Each row is a point. The last column is the point's height on a tilted bowl or saddle (a function of degree 2), plus a little noise. Count its main directions that bend up, bend down and stay straight.

Points (10 x 3)
[[ 18  18 -13]
 [ 57 -46 -16]
 [  7  59 -46]
 [ 42  25 -33]
 [ 28  57 -48]
 [-18  32 -25]
 [ 60  49 -64]
 [-14  28 -21]
 [ 47  76 -71]
 [ 19 -11   9]]
Directions: 0 up, 1 down, 1 straight

Points (10 x 3)
[[  7  -5 -10]
 [-25 -37  -5]
 [-49  30  25]
 [-26 -84  25]
 [  7   8  -8]
 [  2  17  -5]
 [ 19   3  -7]
 [ 38  -6   3]
 [-23  -5  -8]
 [120  50 121]]
Directions: 2 up, 0 down, 0 straight

Points (11 x 3)
[[ 17  46  18]
 [-53 -22  26]
 [ 45  52  35]
 [ 17  28  12]
 [ 21  47  20]
 [ 72 -24  65]
 [ 28 -44  41]
 [-33 -98  94]
 [ -8  15   7]
 [ 32   8  18]
 [-27  25  10]]
Directions: 2 up, 0 down, 0 straight

Points (17 x 4)
[[-118   76   -3   68]
 [ -59   15    3    0]
 [ -10   63   30   12]
 [  20   65    0  -31]
 [ -24   70  -12  -10]
 [   0   71   16    1]
 [  -5   21   49    1]
 [ -54    4  -24    3]
 [ -18   39  -54  -47]
 [ -26  -30   61   -5]
 [   2  -39   33   -1]
 [  13  -41  -51  -25]
 [  60  -25  -50  -80]
 [  45   14  -55 -104]
 [  28   15   -4  -43]
 [ -23  -29  -34   -7]
 [ -20  -16  -14  -12]]
Directions: 2 up, 1 down, 0 straight

Points (16 x 4)
[[  42    5   34  -26]
 [  13    6   23  -23]
 [ -58   43   11  -63]
 [ -37   -2   97   48]
 [  74  -40   21  -76]
 [  30   30  -41  -27]
 [ -32    3  -17  -31]
 [  53  -31  -12  -53]
 [  10  -54  -39  -24]
 [  23   -4   47  -12]
 [   7  -24   -3  -27]
 [  38  -28  -21  -40]
 [  20  -58  -39  -33]
 [  45    3    5  -38]
 [   7   30    5  -30]
 [  -2 -121  -21  -45]]
Directions: 1 up, 1 down, 1 straight

Points (25 x 5)
[[ 22  42 -42  -6  16]
 [ 25  58 -29   1  -1]
 [ 18  -9 -36  -6   5]
 [ 16 -26  -3  88 -69]
 [-50 -19 -46 -28  27]
 [-61  88 -25   7  77]
 [ 35 -14 -29  32 -29]
 [  6  92  -7  34  -7]
 [ 17  38 -21 -47 -19]
 [-72  23 -19  79  83]
 [ 17   3 -26 -38  -8]
 [ 11  42 -31  15  17]
 [-57  -9  26  54  61]
 [-76  20  19 -72 -31]
 [-42  50  62 -10  37]
 [ 43   4  -4  38 -51]
 [ 43 -16 -43  -3  -3]
 [ 13  53 -50  -1  37]
 [ -6 -19  17 -33 -31]
 [ 10 -25 -20   9 -14]
 [121 -26 -49 -42 -15]
 [ 35  37 -16   2 -25]
 [-30   1  51  69  50]
 [ 21   2  -6 -48 -41]
 [ 33  -5  77 -15 -67]]
Directions: 1 up, 2 down, 1 straight

Points (26 x 5)
[[-26 -86   2  -5  25]
 [-10 -44 -80  42  88]
 [ -9 -17 -11  14  10]
 [-61  25   3  21  25]
 [ 36  59 -17  18  -6]
 [-44 101 -47 -30  91]
 [-23  51  16   5   9]
 [ 59 -65 -40  10  62]
 [-12   2   1  15   1]
 [ -4 -21  50   8 -11]
 [  3 -40 -63  19  68]
 [-92  43  -6  55  37]
 [-43  42   0  13  21]
 [ 29  57  -2  30 -15]
 [ 29  75   3 -27   6]
 [ 31  35 -49  22  20]
 [  7  32 -40 -31  43]
 [ 22 -16 -36  26  24]
 [ 27  -7 -62 -12  62]
 [-26  99   0   3  27]
 [-17  37  -5  12   9]
 [-67 -40  74 -26  26]
 [ 65  39 -37  76  -4]
 [ -9   7 -76  54  55]
 [-60  21  33 -41  52]
 [  7 -32 -39  51  23]]
Directions: 2 up, 0 down, 2 straight

Points (24 x 5)
[[   3  -21  -36   14   36]
 [ -94   23    1  -14  -10]
 [ -49  -34   23   75   38]
 [  50   -9   38  -23  -52]
 [ -44   -2   21 -109    5]
 [  35  -61  -12   18   30]
 [  53  -38   83   28  -47]
 [   9  -41  -13    1   24]
 [ -86  -22   87  -24  121]
 [  13  -36    3   10   18]
 [ -24   31  -62   69   40]
 [  21   19    1   -9  -33]
 [ -20    8   30   36   14]
 [  55  -29    5   48   21]
 [  -6   16    1   -6  -16]
 [ -16  -53   -6   30   32]
 [ -26  -24   10  -15   15]
 [ -74   73  -14   49  -57]
 [   7   41   -6  -14  -55]
 [  12   -3   43  -21  -18]
 [ -75  -49  -78  -16   -7]
 [  12   29  -97  -53  -28]
 [ -17  -22   41   41   27]
 [   5  -72   13    7   14]]
Directions: 1 up, 2 down, 1 straight

Points (49 x 7)
[[   4   45   16   22  -23   -7   -9]
 [ -25   11   39    3   45  -61  -33]
 [ -42  -10 -104   -3    3  -49  102]
 [  17   36  -48   -8    2  -16    6]
 [ -10   40   58  -85  -20   29   32]
 [ -15   13   19  -19   62  -13  -26]
 [  35   25  -34   23   17    2  -19]
 [  34  -12   24   21   -7  -46    7]
 [  31   10   -2  -85    3  -27   38]
 [  -4   13   28  -30  -29   17   21]
 [  40   17   14  -51   -3   17   43]
 [  17  -17   24   -5   40  -12   16]
 [ -31  -22   43  -13   17   10   24]
 [  36  -29  -38    2  -35  -12   38]
 [   9   20    6  -10   40   35   -2]
 [  48  -16  -36   64   11   90  -60]
 [  -2   31    0  -31  -24    1   10]
 [ -33   42   42  -51   -6  -55  -18]
 [  61  -13   47   42   10  -14   -6]
 [  41  -22  -79   -4   66   19  -41]
 [   9   46  -57   26  -65  -16   64]
 [ -32   -6   -6   48   -9   22  -20]
 [ -84   20   28   39   12   55 -120]
 [  25   -6   32    4   22  -60    1]
 [ -48   41  -23   18   19   24  -61]
 [  14   13   -4  -39   -9   16   26]
 [ -36   -3  -12  -35   -5    6   14]
 [ -55  -32   37  -36   10  -34   26]
 [ -22  -24  -23  -35    6  -30   40]
 [  42   18   41   18   21  -43  -11]
 [ -26  -37   91    2   -2  -29   57]
 [ -41  -18   13  -21  -21   35    8]
 [ -85  -13   -2   -7  -32   -2   -4]
 [  61  -36   12    0   14  -53   -6]
 [ -20  -22  -29  -59  -29  -68   78]
 [   1  -59  -12   11   16   11   10]
 [ -19   80  -36   -2   71   81 -114]
 [  18   17  -19    9  -11    5    8]
 [ -24   12  -29  -34  -19   19   14]
 [  76   15   24   -7  -48   22    4]
 [  33  -35   13   21  -47  -17   25]
 [  29  -13   13    6  -42  -17   27]
 [   6    0    7 -121  -53  -16   42]
 [  -7  -28    0   53  -26   32  -10]
 [ -19  -51   23    7  -33    2   35]
 [   6   -6   40   -9  -20   24   32]
 [  21   -2  -32   53  -13  -10    7]
 [  22    8   60   56   43   35   -8]
 [ -53   13   33  -15    6   32  -27]]
Directions: 1 up, 3 down, 2 straight

Points (39 x 7)
[[ -48   32    7  -16   25   -1   21]
 [  23   -2    4   29   16  -40   25]
 [ -40   29   15  -24   -6   -8   17]
 [ -39  -47  -52   33    4   45  -31]
 [  26   60  -21  -51  -60    0  -53]
 [ -19  103    9   25  -23  -31   11]
 [  47   36   54  -48   -5  -28   79]
 [  41   35   -9  -33  -27    0   15]
 [  43  -36   56   54   48    7   25]
 [  26  -68  -18   25  -59    7   -5]
 [ -31   15   13   12   12   59   28]
 [ -62  -16  -11   -8    6  -36  -30]
 [ -61  -13   -2   13  -13   -2   -6]
 [  23   11  -79    4   -7  -35  -89]
 [ -58   14  -41    8   24   43   21]
 [ -46  -12   25  -29    6   53  -28]
 [   9   28  -14   -9  -44   71   16]
 [ -23    3   24   24    6   43   30]
 [ -85    4  -29  -40  -38    5  -68]
 [ -12   -1   -2   33  -27  -13    9]
 [  45   -2   43  -33   30   19   36]
 [   7   55  -29   -3  -46   -7  -30]
 [ -59  -37  -26   54   25  -73  -88]
 [ -15   17   20  -51  -19   -7   -7]
 [ -92  -35   -1  -57   24 -121  -16]
 [ -29   11  -11  -42  -49   48  -49]
 [   4  -13    8  -32  -99   23  -78]
 [   1   -2   64  -19    4    8   22]
 [ -22   49   10   12  -13    0   26]
 [  59   57   41   49    4  -47   43]
 [  -9   42  -30   43   -5   84   70]
 [  -5   -4  -33   16    6   50   22]
 [  12   -9   30  -57   14   48  -23]
 [  43  -37  -46   80   19   18  -17]
 [ -44   18   32    6   -8  -70   63]
 [ -47    9   61   52  -37    3   47]
 [ -51   -6   18    6   19  -11    8]
 [  66   -6   37  -73    9   54   29]
 [  20   49    4   63  -18  -42   -2]]
Directions: 2 up, 3 down, 1 straight

Points (76 x 9)
[[  42 -103   47   70    4  -57  -41   29  -19]
 [ -73   15    8   22    0    6  -42  -58  -49]
 [  13  -45   62  -43  -24  -26  -20   41  102]
 [ -38    2  -48   -1  -40    3   28   15  -50]
 [  30   -6 -104   19  -71   37   37  -48 -103]
 [  54   48   46   27  -39   -8    2   55   24]
 [ -20  -19  -33  -63   95   74  -43   12  -15]
 [  61   13  -26  -16   -9  -34    8   30   40]
 [  12    7   23  -18   24    7   60  -17   29]
 [ -43   -3  -23  -22   -2  -10  -15  -54  -34]
 [  35   53   64   34   55   -4  -47   -5   15]
 [  24   70  -16   21   18   -4  -26   37    9]
 [ -32  -25  -28  -54  -50   -6   18  -56  -27]
 [ -24   34   42   -6  -23  -29  -70   16   31]
 [ -20   49  -30   10  -62  -29  -25  -38  -32]
 [  30    8  -21  -12  -10  -22   26   -8    8]
 [ -25   48   33   33  -21   15    1  -30   -9]
 [  26   40   10  -42   50   20   20   -4   19]
 [  96   42  -69   45   27  -67  -34   62   88]
 [ -13   46   21  -24  -14  -16  -24   31   17]
 [ -46    9   17  -29   63  -12  -30   11    7]
 [  40   63  -13  -37  -27    6   -6  -26   11]
 [  26   44   -2   24  -47   37  -65  -39   38]
 [  -5    6  -50   32  -34  -41  -33  -14  -20]
 [  12  -12   22  -17  -23   73   16  -24   40]
 [ -89  -38   87   16   -9  -24   14   -9  -18]
 [  16  -63  -10   51    9   -4   -6  -23  -35]
 [  25  -57  -32   74    1  -42   13    2  -42]
 [ -28   21  -76  -78   68   63   57   43  -51]
 [ -44    5    3    1  -58  -63   -8    4  -35]
 [ -44  -21  -67  -36  -12   24    2  -15  -55]
 [   4   23   50  -24  -35  -15   15   -5   32]
 [ -39   36   -8  -39   21   -5   45  -77  -21]
 [  25   -1   21  -75    1  -22  -36   31  100]
 [  29   47   53   10   16  -16    6   33   24]
 [   2  -29  -63   -3  -91  -24   -8   86  -21]
 [  58   52   21  -22  -23  -57  -55  -32   89]
 [  27   30    8   -5    4    7   69    7    5]
 [ -43    3  -58   33  -21   32   36   -3  -52]
 [ -12  -24   49   -1   27   28   -2  -17   46]
 [  45   49  -46  -19   -8  -34    0   33   21]
 [  30  -36  -26   23  -24  -76    0  -27   -3]
 [ -23  -54  -15    7    9   45  -38    1    8]
 [  44   57   63  -19  -15  -20    9   -5   43]
 [ -15   55  -47   44  -12  -38  -50  -28  -19]
 [  38    5  -19  -40  -44  -17   11   28   32]
 [  29  -96  -25   -9   43   37  -78    3   33]
 [  43    1   -3    9   33   19   10   -6   11]
 [ -56   -6   52  -76  -40  -34   29  -98   45]
 [ -16   27   -3   20    1  -24   14    1  -16]
 [  -5    1   19   39  -63  -47    9  110  -18]
 [  43   -3    6  -26   88  -14   37   37   46]
 [  29   70   19   29   47   28   31   -1   -3]
 [  61  -87  -25   12  -46    5    5  -63  -48]
 [  14  -13   47   -9   25  -61   25   16   50]
 [  -7  -81    7    2  -11   32    2    2   19]
 [  -5   -3  -36   21   12   44  -24   17   -4]
 [  32    8   16   -1   39  -20  -18   -7   29]
 [  30    3   -1  -34   -3  -45  -16  -15   54]
 [  11    8   44  -57   -7   67  -19   74   79]
 [  -9  -52   36   46   14   -4   37   -5  -15]
 [  66  -11  121  -22  -19  -49   34  -37   73]
 [ -31  -28  -61   15   23  -34  -32    8  -35]
 [ -36  -46   67  -11   34  -48    2  -27   40]
 [  16  -26   64    2   37   23    5   27   63]
 [ -39   18  -39  -65    0   43  -45  -23  -34]
 [ -13   25   34   31   44  -34   48   21   -2]
 [ -49    0   -5   23    4  -10  -25    6  -25]
 [   7    0   42   15    1   -1   18  -17   12]
 [ -44    8   32   -7  -62  -27  -78  -18   10]
 [  67    0   13  -20  -47   43   31  -12   16]
 [  22  -32  -15  -40   -8   25  -69    6   56]
 [  47 -108   46   21   20   12   14  -11   23]
 [  76   31  -25   21   69  -18   39   17    1]
 [   6  -32  -38   34  -26   57   -8   74   14]
 [ -19   -4   -5   -4  -22   73  -30  -40   11]]
Directions: 3 up, 4 down, 1 straight

Points (71 x 9)
[[ -55  -45  -43    6  -15   11  -37   46  -41]
 [ -38   20  -17   47  -19    3  -13  -10   -7]
 [  18   37  -35   32  -48    8  -31   23  -40]
 [  23  -16   39   -9  -10   -4   -6  -22  -30]
 [ -34  -23    2   -6   -3   14   25   18  -24]
 [ -13  -10   16   83   -8   48  -52  -19  -21]
 [  11  -32   29    8    6   17   -1  -23  -20]
 [  -9   19   36    6  -18    4    3   -5  -21]
 [   6   33   17   24  -24  -13   12   12  -24]
 [  11   -2   -4   -4   11  -20   25  -24  -17]
 [  49    7  -29   11   16  -17  -18   -9  -13]
 [  42  -24  -32   -5   -5  -49  -70  -11  -44]
 [  12   45   25   -9  -15  -26   22   32  -31]
 [  15    2   51  -20  -37   -8    2   10  -52]
 [  40  -39   -1   -5  -32   49    0   35  -68]
 [ -29  -16   -9   20    3   19    5  -22   -5]
 [  31  -16   24    2   -7  -39   18  -46  -42]
 [  45  -20   -8   16   17  -11  -57    4  -21]
 [  53   14  -35   15  -22  -11  -15    5  -34]
 [  54    7  -68  -25  -47  -54   32   -6  -97]
 [  11   24  -29   34  -14   15   15   -7  -13]
 [  82  -13   48   12   20   -8  -59   12  -61]
 [  14   -8   20  -35   57   26   -7    8  -20]
 [  -2   30   -2  -45   12    4    9  -34  -21]
 [ -21   38   39   -5  -12  -53    2  -43  -16]
 [  14   34   -3   -9    9   30   -3  -23   -8]
 [ -38  -14    0   15   37    5  -62   24    9]
 [ -36   10   38    9  -15  -20  -33  -30   -1]
 [ -39    1  -41   -4   -1   25    6   17  -23]
 [  -1    7  -20  -13  -34   24   -4  -23  -30]
 [  18   10    5  -37   51  -10  -26  -30   -3]
 [  38  -29   15   25  -11  -21  -90   59  -61]
 [  -9  -45  -11   30   -5   44   16   19  -31]
 [   0   57   -6   22    8  -20   -3   21    6]
 [  35   -8    9   71  -13  -31   -6  -25  -41]
 [ -41   18   23  -11  -19  -59   -5   48  -14]
 [  13   24   11    0  -17   16   62    8  -47]
 [  41   23   48   19   27  -29  121   45 -121]
 [  -9  -11  -21  -70   36   19   -9   11  -36]
 [  21   41  -13   -4   33  -18   31  -14   -5]
 [ -11   28  -11   44    5  -72  -43   -4   12]
 [  13  -23  -10   -9   -4  -29   -2   32  -29]
 [ -45   11   16  -14  -23  -84   40   65  -45]
 [  15  -29   -5    1   36   21   -6   31  -21]
 [  54  -20   16   11   21  -23  -47  -36  -27]
 [  34   31   56  -28  -40  -27   55  -56  -95]
 [  30   39   -8  -64    7    4  -20  -32  -33]
 [   3   -5    0   14  -23  -17   12  -19  -22]
 [   1   -3   21   19  -13  -12   37   -1  -31]
 [  11    7  -20    3  -10  -20   24    5  -22]
 [ -19    5  -67  -13  -17   38  -15   -2  -38]
 [ -36  -46   -4   41   -6   -4   54   -6  -38]
 [  21  -10  -26  -25   11   16  -18   29  -25]
 [  18   -9  -16   48  -27   33  -56    8  -32]
 [  13   37   11  -35  -64    8  -41   -9  -68]
 [  34   19   -3   17   -5  -29  -23  -33  -12]
 [   3    1   12    5   12  -18    8   10   -7]
 [ -12  -16   41  -52   15   24    2  -18  -32]
 [  65  -16  -29   26  -30   38   42   28  -70]
 [  10  -31   29   11    0   59    3    9  -35]
 [  30   35   -4  -40    8   29   -3   22  -28]
 [ -13  -39   27   13  -36    7   21   -5  -38]
 [  21   24   -9  -24   37   61   18   62  -41]
 [  -1  -72   10  -23   28   31    8   16  -42]
 [ -18  -21  -27    5   57  -17   20    6  -11]
 [ -18  -24   -4   -4   18   15  -19   40  -14]
 [ -35    5   -6   -9  -20    1   72  -63  -54]
 [  14   23   -8    7   30  -14  -21   -1   12]
 [ -59  -41  -21  -26   22   14   -2   -4  -19]
 [ -18  -50   -4   -7   -7   35   -6   69  -54]
 [   7    6  -12  -24    5   10    2   -7  -14]]
Directions: 0 up, 6 down, 2 straight

Points (73 x 9)
[[ -13  -40  -21  -31  -47   63  -27  -18   45]
 [  23   32  -13  -12  -11    1   -3    9   -5]
 [ -41    3   28  -18  -20   26    3  -29   -3]
 [ -29   15  -76   49  -27   18  -16  -51  -21]
 [ -22  -22  -33   -5   73   36  -41   31   45]
 [ -28  -42  -12  -23  -68   13  -26   80   17]
 [ -45   28  -32   81  -41    9  -13   55   23]
 [  38   -6  -21  -75   21   30    0  -18   78]
 [ -21   21  -32   43   -9  -12   72  120  -15]
 [ -18   41  -25    0   56   -3   42  -48   10]
 [ -35   71   22  -19  -15   61   18   17   19]
 [  63  -17    4  -15   22  -35  -35  -13   48]
 [ -75  -24   18  -26  -46   42  -23   28   37]
 [ -20  -63    0  -23   10  -49  -12   25   22]
 [ -67   39   48  -47  -15  -57  -30  -16  -29]
 [  43    4  -58   36  -21    3   20    4  -18]
 [ -11  -15  -10   20   20  -17   -6   17   -7]
 [ -19    7   45  -20    1   20  -46   13   34]
 [  62   26  -31   90   69   23   54   26  -70]
 [ -46   88   13   36   -7   39   14  -28  -19]
 [ -18   32  -44   -8  -43    6  -91    5    0]
 [ -31   23  -14   19  -45   60    8  -21  -17]
 [  -8   21  109   -4    8  -33  -85   21   78]
 [  20   12   35   -7  -21  -10   -2  -46  -24]
 [  10  -10  -81   13  -33 -104   12    2   16]
 [ -10   37  -17   59   20   13   25  -18  -24]
 [  36   54   37  -63  -16   27   -2  -11   34]
 [ -45   56   54  -70   39   40   40  -41   95]
 [  24   31  -22   27   55   91   -9  -32   38]
 [  -1  -10  -15  -11  -19  -64  -17   49    6]
 [ -66    1    0   18  -21   -9   36  -33  -24]
 [   0  -33  -48   25   36   71  -44   28   32]
 [  -2   30    2  -32  -21  -19  -18  -24  -24]
 [  49   21   59  -55    4   21  -28   -1   74]
 [  32   60    2   39  -84   32  -13   34  -33]
 [ -70    6  -28   -9   46   71  -37  -43   81]
 [  30  -92    8   49   -3   11   48   22  -41]
 [  23 -116   44    9   85   20   79   -9  -36]
 [  27  -16   94   -2   23  -14  -50  -64   70]
 [ -11   -8   37   14   -8   -9   -7  -30  -16]
 [ -49   64   -8   22  -63  121   -4    8   40]
 [  20   -8  -57  -22   15   20   31  -34   13]
 [  25  -66   12  -14   22    3    8  -30   28]
 [   4  -10   50  -58   -4  -14    2   18   43]
 [ -43  -46   54   -8  -25    4   18    7   20]
 [ -37    6    2   19   -5   49  -31  -20   13]
 [ -26  -80  -14  -37   33   -3  -27   50   28]
 [  -2 -107  -32   37   70   36   12  -26  -21]
 [ -22   74   53   16    5   20   28   22    7]
 [  90  -10    3  -26   59  -42   87  -50   65]
 [ -16   62  -50   15  -46  -49  -43   91   36]
 [  -8  -26  -50   17  -23   28  -94   -5   47]
 [  51   21   60   20  -32   -4   36   57  -23]
 [ -19  -32  -13   -4  -28    8    0  -27   -7]
 [   1   -6  -30  -48  -41   21  -26   37   21]
 [ -13  -13   -7   27   23   25   53  -35  -23]
 [  -9  -11  -20    1  -85   42   12   40   -5]
 [   6  -48  -33   19  -42  -10    6  -27   -8]
 [  21  -23  -30  -21   -9  -24  -32   26   17]
 [ -42  -32   28  -29   37   30   27   18   35]
 [ -39   19  -11   18   26    7  -50   15   29]
 [  19  -57   33   -8  -29  -31   -2  -32   19]
 [ 110  -45   24  -50  -17   37   12    2   74]
 [  -1   -9  -36 -107   37  -17   16    3  106]
 [  16   24   33  -39    3   52  -12  -47   38]
 [  43  -19   19   31   -6   -7    8  -72  -18]
 [ -30    4   13  -20   28   35    4   32   27]
 [  -6    5    1  -48   16   20   43  112    0]
 [ -60  -29   37   -9   -9   10  -37  -71    5]
 [  13  -23   79   90   30  -45  -85    7   75]
 [ -78  -14   54   22   11  -50  -12   63   35]
 [ -15   23  -54   22  -77   11   -9   12  -23]
 [  51   -9   -1  -97   -3  -14  -20  -69   90]]
Directions: 5 up, 1 down, 2 straight

Points (70 x 9)
[[  19  -41   19  -20  -33   31  -10  -30   22]
 [   1   24   64  -22  -39   15    4   24   39]
 [ -38    8  -58  -36    8   65  -48   51  -99]
 [  -9   75   27  -47    8   42  -68  -21   -9]
 [ -40  -48   37   -2  -35  -18  -40   58  -41]
 [ -69  -29   60  -20   22   46  -39  -70   25]
 [ -98   52  -50   57   12  -24   41  -12  -38]
 [  37  -15   88   54    7   -8  -39   -2  -15]
 [  65  -18   -7   38   33   49   20  -53  -56]
 [  14   27   58  -61  -50    4  -61  -24   34]
 [ -13   27 -100   -4  -15    9  -48    5  -22]
 [  44   28  -24   22   13   43   46   53  -31]
 [  -4   12  -21  -18   -6  -16  -11  -26   28]
 [ -24   -2  -42   15  -56    3   -8  -60   22]
 [  18  -16   -3  -43  -47    3    5  -18   34]
 [  37  -27   45   -9   13  -78   -9   24   19]
 [  40  -35  -23  -38  -45   13  -37   14   17]
 [ -56   23  -83   50  -43   57  -31   39 -109]
 [-118   28   16  -12  -10   49  -56  -18  -50]
 [  -4  -62  -14   22   12   12   48   10  -18]
 [   0   28  -16    3  -26   35   22  -57   -1]
 [ -10  -20  -42  -47   68  -23   67  -50   -9]
 [ -43   68  -26  -20   16  -85  -30   -7    3]
 [ -10    5   27   13    6   24  -31   75  -48]
 [   9  -69   61   15  -36   23  -38  -28    4]
 [  -1   36   37   65  -16    8   54   -1  -27]
 [ -19  -94   -2  -61   11   67    6   64  -87]
 [  22   33    8    5   18  -40   35   63   -9]
 [ -60   75  -65   -8  -26    5   19   -2  -30]
 [  18  -64   43  -18   42    6  -33   26  -19]
 [  34    8   -6   10   -7   61  -30  -63  -30]
 [  43   23    0   57  -17   46  -15   12  -36]
 [  -9   82   24   33    9  -24   12  -61  -23]
 [   9  -58   31   16    1    3  -85   61  -44]
 [ -36  -69   79  -41  -61    7   53   78   -4]
 [  24    8  -59   21   41   87   -8   -5 -101]
 [   5   -9  -15  -53   10   50   15  -23   -2]
 [  -7   68  -38  -84  -58   21   -2  -35  -23]
 [  50   39   12   21  -31  -11   10   28   29]
 [ -61   27  -76  -19   27   17  -60   70 -116]
 [ -47   36   36    7   27   16   19  -38   -5]
 [   5    6   72   20    7   -9  -40   58  -20]
 [ -38   -5  -13   42   10  -52   -5  -12   17]
 [ -13   -6  -58    2   68  -18  -18  -18    4]
 [   6  -73   29  -64   34   23  -17  -11    1]
 [ -34   -4  -48  -29   29   -6  -15   11  -11]
 [ -38  -52  -59   32   19    3  -25   19  -28]
 [ -16   30   66    5   10   34  -13  -16    0]
 [  16   58  -25  -13   23   35  -10   -9  -30]
 [  41  -56  -23  -54   14   28    7   37  -17]
 [  80  -24    1  -27  -83  -57   -9  -25   57]
 [  54    3  -11  -55   26  -20   28   42    1]
 [   5   73   15  -84   32  -11  -46   25  -12]
 [  85  -53   13   20  -60  -12    2   23   60]
 [  -4   -9   30  -75   21   90  -18   -3   -3]
 [ -28   -2   35   24  -36    6  -24   58  -30]
 [ -42  -52   10   29   30   49   -8   -9  -57]
 [   2   43   14  -73   42  -14   14   10   -3]
 [   0   -3  -52  -46   24   -8   21  -23   10]
 [  -2  -32  -12  -44   -4  -14    4  -30   32]
 [ -43   27   -2   17  -35   -8   27   46  -13]
 [  27   21   -1  -31    4   66   -2    2  -12]
 [ -33   73   59   29  -27  -14  -72   27  -46]
 [   3   29   80   27  -18   20   14   65   -1]
 [  -5  -64  -26  -18  -46   19  -60  -37    7]
 [  49  -67  -51  -30   -1   49    4   12  -22]
 [  37   26   19  -53  -39  -37   -5 -121   14]
 [ -59   18   -9  -14   18  -26    5   -5    2]
 [  -7   92  -11   28  -17   74  -74   53 -121]
 [  32   31   59   40    9  -21  -21   30   -8]]
Directions: 2 up, 5 down, 1 straight
